Rows are points. Each copy is the shape, with its points in the same order, turned, moved and blurred by noise. Say if it was mirrored as well.

Shape (7 x 2)
[[ -8 -45]
 [-16   7]
 [-47   4]
 [ -8   1]
 [ 36 -53]
 [ 48  11]
 [ 49 -31]]
Copy 1 (7 x 2)
[[ 26 -32]
 [  6  16]
 [ 36  27]
 [  2   8]
 [ -9 -61]
 [-53  -9]
 [-33 -48]]
Copy 1 is: mirrored
Copy 2 (7 x 2)
[[-43 -15]
 [ 10 -30]
 [  2 -60]
 [  5 -22]
 [-43  29]
 [ 20  32]
 [-23  40]]
Copy 2 is: mirrored
Copy 3 (7 x 2)
[[-10 -42]
 [-22   9]
 [-61   2]
 [-15   1]
 [ 26 -47]
 [ 34  16]
 [ 34 -21]]
Copy 3 is: only turned

Shape (7 x 4)
[[ 67  28 -38 -42]
 [ 41  32 -57 -21]
 [-32   2   9  12]
 [-13 -41 -43  15]
 [ 15 -14  45   4]
 [ -1  -1  12  41]
 [ 32 -30  11 -29]]
Copy 1 (7 x 4)
[[ 78  17 -13 -44]
 [ 56  28 -36 -17]
 [-39   6   8   6]
 [ -4 -36 -35  34]
 [ -3 -14  57 -11]
 [-12   8  29  34]
 [ 22 -33  18 -29]]
Copy 1 is: only turned
Copy 2 (7 x 4)
[[ 52 -10 -43 -24]
 [ 25  12 -56 -12]
 [-40  28  25  16]
 [-52 -11 -30  34]
 [ -1 -12  49  32]
 [-14  24  17  52]
 [  6 -43  11   8]]
Copy 2 is: only turned

Shape (11 x 6)
[[ 11  19  10  23   7 -40]
 [-33 -55  43 -22 -23 -39]
 [ 41 -27 -21  48  -8  51]
 [ 35 -29 -17 -27 -87  12]
 [-40 -30 -31 -12  15 -10]
 [-43   1  16 -17  -8 -29]
 [  9 -15  44  36  46  12]
 [ 19  -3 -22   0  -3  33]
 [-35   5 -25 -14 -30 -12]
 [ 15 -59   5 -31   2  20]
 [-11 -46 -23 -39 -17  46]]
Copy 1 (11 x 6)
[[ 20  -4   9  26 -13 -34]
 [-42 -19  45 -40 -54  -9]
 [ 36 -38 -35   7 -18  70]
 [ 54   8   1 -75 -54  38]
 [-41 -20 -25 -38   2  -9]
 [-30  16  19 -21 -14 -21]
 [-17 -43  27  52   1  30]
 [ 24 -10 -14 -24   8  40]
 [-10  25 -21 -38 -17  -9]
 [ -5 -55  16 -50  -5  36]
 [ -9 -22 -10 -76   5  48]]
Copy 1 is: only turned
Copy 2 (11 x 6)
[[ 20  20 -24 -26 -19 -33]
 [ -4 -73  15 -49 -31  -1]
 [ 14  -8 -18  65  31 -11]
 [ 13 -10  74  35 -15  11]
 [-45 -23   5 -25  21 -29]
 [-23  -8   6 -57 -18 -12]
 [ 27 -16 -67 -20  19  -3]
 [ -3  16   2  14  35  -2]
 [-48   5  23 -11 -10  -7]
 [ 12 -45  26 -13  43   0]
 [-34 -28  41   1  44  12]]
Copy 2 is: mirrored
Copy 3 (11 x 6)
[[-10  12 -10  13  11 -54]
 [-52  11  36 -48 -39 -17]
 [ 60 -28  -9  29 -37  10]
 [ 39  40 -24 -37 -80   4]
 [-52  -6 -25  -8 -13  22]
 [-57  30   7  -6  -8  -7]
 [ 11 -40  43  18  26 -15]
 [ 33  -3 -17   8  -8  26]
 [-31  36 -34   9 -28  10]
 [ 16 -20   3 -57 -20  27]
 [  1   4 -11 -37 -33  63]]
Copy 3 is: only turned
Copy 4 (11 x 6)
[[ 11  30  -2  -1  20 -17]
 [ 10 -30  49 -57   8 -54]
 [ 35 -31 -59 -16  -7  38]
 [ 28  -3 -44 -95 -49 -24]
 [-45 -40 -12 -29  24 -30]
 [-24   7  33 -45  28 -23]
 [ 22 -28  31  25  11  28]
 [-11 -17 -35 -29 -19  23]
 [-33   4 -16 -56  22 -22]
 [ -6 -54   0 -33 -40 -14]
 [-33 -58 -19 -64 -27   5]]
Copy 4 is: mirrored

Shape (13 x 9)
[[-24 -45  -5  31   5  22  16  59  -8]
 [ 44 -31 -20  -3 -48  44  17 -21  23]
 [  9   6 -19  26 -61  15  67 -16  27]
 [-27 -42 -30  25  16  24  36  16 -17]
 [ -7  29  15  -6   5  26 -38 -22  33]
 [-45 -22  28  22   0  39  -7  54 -15]
 [-13   5  30 -13  24   6 -15  63 -40]
 [-18  39  33 -45 -10 -29 -30   0  14]
 [ -7  14  47 -37  -8 -43 -21  13  50]
 [  9  24  15   1 -16  48   1 -19  38]
 [ 41 -45  -2  59 -49 -33  22 -10 -15]
 [ 34  24  69 -24  21 -26 -13  -9  30]
 [-28 -15  77 -40   6  -7 -13 -11 -20]]
Copy 1 (13 x 9)
[[ -4 -22  27  50  25  -2  31  68  14]
 [ -2 -17 -13   2  -4  71  30  -9  26]
 [ -7  27  10  32 -49  78  43  16  -3]
 [-22  -7   6  49  29   6  58  39  -6]
 [-43  13 -16  -2  -9  10 -47   8  -1]
 [-30  -9  49  30  35  -8   2  73  14]
 [ 21  -5  44  -3  37 -45 -16  56  -3]
 [-13  19  11 -39 -43 -40 -36  12   1]
 [ -1 -14  18 -10 -63 -39 -41  10  17]
 [-30   5   5   7 -10  52 -31   4  -6]
 [ 29  34  -5  46 -13  25  54   4  75]
 [ 20   5  24   2 -28 -28 -59 -31   4]
 [-28   2  72 -19   4 -45 -16 -15  19]]
Copy 1 is: mirrored
Copy 2 (13 x 9)
[[ 21 -58  -2  32   5   3  24  53 -24]
 [ 23 -26 -30 -34 -32  65  36 -12   2]
 [  0   9 -20  22 -56  48  52 -28  -1]
 [ 17 -23 -23   6  -5 -12  54  44 -42]
 [ -7  20  -4 -33  12  21 -29  22  33]
 [ -2 -30  21  37  17  22   2  85 -18]
 [-40 -63  11   8  26  -4 -29  45 -36]
 [-50  -7  29 -37 -22 -12 -44  13  17]
 [-34 -25  49 -25 -20 -22 -24  -4  53]
 [-11  18  -8 -20  11  53   4  -2  22]
 [ 65 -35  13  22 -53  17  10 -36 -42]
 [-20 -22  49 -39  22  -6 -35 -42  22]
 [-25 -27  84 -49   5   1 -11  40 -22]]
Copy 2 is: mirrored
Copy 3 (13 x 9)
[[ 15 -45  -5 -24 -34   7  18  74 -21]
 [ 33  16  10  37 -86  26  33  -3 -17]
 [  2  23 -36  26 -60  24  62   2 -64]
 [  6 -47 -13  26 -21  15  34  65 -15]
 [ -2  14  18  -5  -8  39 -24 -28  -5]
 [ -9 -32  30 -40 -18  15   1  66 -30]
 [ -6  -9  26 -45   5 -34   0  51  10]
 [-35   9   8 -41  -6 -12  -2 -48   6]
 [  0 -12  -1 -63 -16  -9   8 -61  -6]
 [ 14  29  19   5 -24  46  11 -15 -29]
 [ 31 -20 -35  33 -80 -45   4  11 -66]
 [ 34  10  22 -33  12 -28   1 -61 -14]
 [-23 -35  66 -23   1 -31  11 -27 -16]]
Copy 3 is: mirrored
Copy 4 (13 x 9)
[[ 26 -17 -42  50  18   9  58  17 -31]
 [ 49  31 -18 -14 -20  74   0  20  -2]
 [  2  10   6  -4 -46  70  23  49 -35]
 [ 10 -20 -38  58   5  32  15   4 -36]
 [-20  50   2 -15  26  -7   0   1  18]
 [ 11   3 -18  41  42   6  74 -10 -24]
 [ 26  -2 -14  15  62 -42  46  -3 -48]
 [-21  10   9 -57  23 -35  17 -10 -17]
 [-14 -14   0 -64  22 -36  26  24  16]
 [ -7  51   4 -12  20  41  10  26   8]
 [ 70 -21  21  14 -61  19  18  20 -19]
 [ 11   0  36 -47  46 -27  -6  38  17]
 [  2 -33  36 -28  57  -8  21 -38  -6]]
Copy 4 is: mirrored
